Rows are points. Each copy is the shape, with its points in the same order, stretched, turned, moved and blurred by noise. Say if it was mirrored as well.

Shape:
[[ 2.5 -1.6  0.3]
 [-0.8  2.1 -4.4]
 [ 2.9  1.7  7.9]
 [ 0.6  1.2 -1.1]
 [ 2.5  1.9 -4.7]
 [-0.2  0.2 -0.1]
 [ 1.5 -1.2  0.7]
 [ 0.4  0.9 -1.4]
 [-2.4  2.4  4.5]]
Copy 1 (9 x 3):
[[-2.0  2.9  2.2]
 [ 5.7  2.7  0.0]
 [-4.2 -4.0  9.6]
 [ 2.0  1.6  1.9]
 [ 2.6  4.6  2.2]
 [ 1.5  0.3  1.1]
 [-1.3  1.6  1.5]
 [ 2.1  1.6  1.6]
 [ 2.4 -5.1  3.8]]
Copy 1 is: mirrored
Copy 2 (9 x 3):
[[ 1.7  2.5 -1.4]
 [-3.1 -0.3 -4.6]
 [-1.1  9.0  4.7]
 [-1.9  2.3 -1.8]
 [-0.6  1.8 -5.5]
 [-1.3  1.4  0.2]
 [ 1.3  2.7  0.0]
 [-1.3  2.0 -2.0]
 [-5.7  3.5  2.9]]
Copy 2 is: only turned

Shape:
[[-2.6 -2.1  0.0]
 [ 1.5 -3.1 -1.8]
 [-0.1  4.7 -2.3]
 [-2.5 -1.8  0.7]
 [-4.0  4.3 -3.6]
 [ 7.0  4.0  0.4]
 [-1.1  1.6  0.0]
 [ 5.5  0.0 -2.0]
 [ 0.5 -6.5  1.0]]
Copy 1 (9 x 3):
[[-0.7  0.0 -1.9]
 [-3.1  2.1  0.2]
 [ 2.8  4.9  0.4]
 [-0.3 -0.1 -1.8]
 [ 3.4  4.6 -2.8]
 [ 0.4  4.6  5.9]
 [ 1.4  1.7 -0.2]
 [-2.3  4.2  3.4]
 [-4.7 -1.4 -0.5]]
Copy 1 is: mirrored
Copy 2, 9 rows:
[[-1.5  1.2 -2.6]
 [-2.8  1.4  0.1]
 [ 0.5 -3.8  1.0]
 [-0.9  1.0 -2.2]
 [-0.3 -4.8 -1.7]
 [ 1.7 -1.2  5.6]
 [ 0.3 -1.4 -0.4]
 [-1.6  0.3  3.5]
 [-2.9  4.6 -1.5]]
Copy 2 is: only turned
Copy 3, 9 rows:
[[ 0.5  2.2  1.1]
 [ 2.0  2.7 -2.2]
 [-3.7 -4.4 -1.2]
 [-1.2  2.9  1.1]
 [-2.2 -4.9  1.6]
 [-4.4 -1.4 -7.3]
 [-2.9 -0.7 -0.4]
 [ 0.2  0.3 -5.9]
 [ 2.8  6.9 -1.6]]
Copy 3 is: only turned
Copy 4 (9 x 3):
[[ 2.7 -0.4 -1.4]
 [-0.3 -2.6 -2.6]
 [-3.4  5.4  1.8]
 [ 3.2 -1.0 -0.7]
 [-1.1  9.0 -0.4]
 [-6.0 -2.5  4.5]
 [ 0.2  1.5  1.1]
 [-4.7 -2.9  0.2]
 [ 3.4 -7.5 -2.8]]
Copy 4 is: mirrored

Shape:
[[ 3.9 -0.3  3.5 -1.1]
 [ 1.7 -0.1 -2.7 -4.3]
 [ 2.2 -2.3 -1.7 -4.5]
 [ 0.8 -2.4 -1.6 -2.0]
 [ 3.4  3.9  2.7  0.7]
 [ 2.2 -1.9  2.7 -0.6]
 [ 1.4  6.5  1.9  1.6]
 [ 5.9 -0.3  2.2  3.2]
 [-0.2  5.3 -1.5 -0.4]]
Copy 1 (9 x 4):
[[ 4.1 -0.8 -1.3 -4.5]
 [ 1.1 -2.6  3.1  1.2]
 [ 3.5 -2.9  3.5  1.2]
 [ 3.1 -1.1  1.6  2.6]
 [-0.3 -1.0 -3.0 -6.3]
 [ 4.0  0.6 -0.9 -1.4]
 [-3.5  0.1 -3.7 -6.8]
 [ 2.7 -2.2 -5.4 -3.4]
 [-3.2 -0.8 -0.1 -2.2]]
Copy 1 is: only turned
Copy 2 (9 x 4):
[[-0.9  4.0 -1.6 -2.6]
 [ 0.5  2.7 -5.4  4.1]
 [-1.9  5.1 -4.6  4.9]
 [-3.0  2.6 -3.2  4.3]
 [ 2.4 -0.6 -1.9 -5.4]
 [-2.7  3.6 -1.0 -0.4]
 [ 5.2 -4.2 -1.4 -6.2]
 [-3.5  1.4 -3.0 -5.4]
 [ 4.6 -4.1 -3.1 -1.4]]
Copy 2 is: only turned
Copy 3 (9 x 4):
[[ 1.8  1.5 -2.1 -2.2]
 [-2.4  3.4  2.1  2.6]
 [-2.2  2.7 -0.6  3.6]
 [-1.8  0.2 -0.9  3.3]
 [ 3.4  2.4  2.1 -5.3]
 [ 0.8 -0.5 -3.2 -0.6]
 [ 3.1  2.1  4.8 -6.7]
 [ 4.4  1.1 -1.9 -0.4]
 [ 0.5  2.3  5.7 -3.0]]
Copy 3 is: only turned
Copy 4:
[[ 0.0  4.3  2.3  3.6]
 [-3.4  1.9 -2.0  2.1]
 [-2.5  4.5 -1.9  2.2]
 [-1.3  3.2 -1.4  0.3]
 [-1.2 -0.5  3.5  3.6]
 [ 1.1  3.7  0.8  2.6]
 [-1.8 -5.0  2.9  4.0]
 [-0.4  3.7  5.3  0.5]
 [-2.9 -4.7 -0.5  2.7]]
Copy 4 is: mirrored
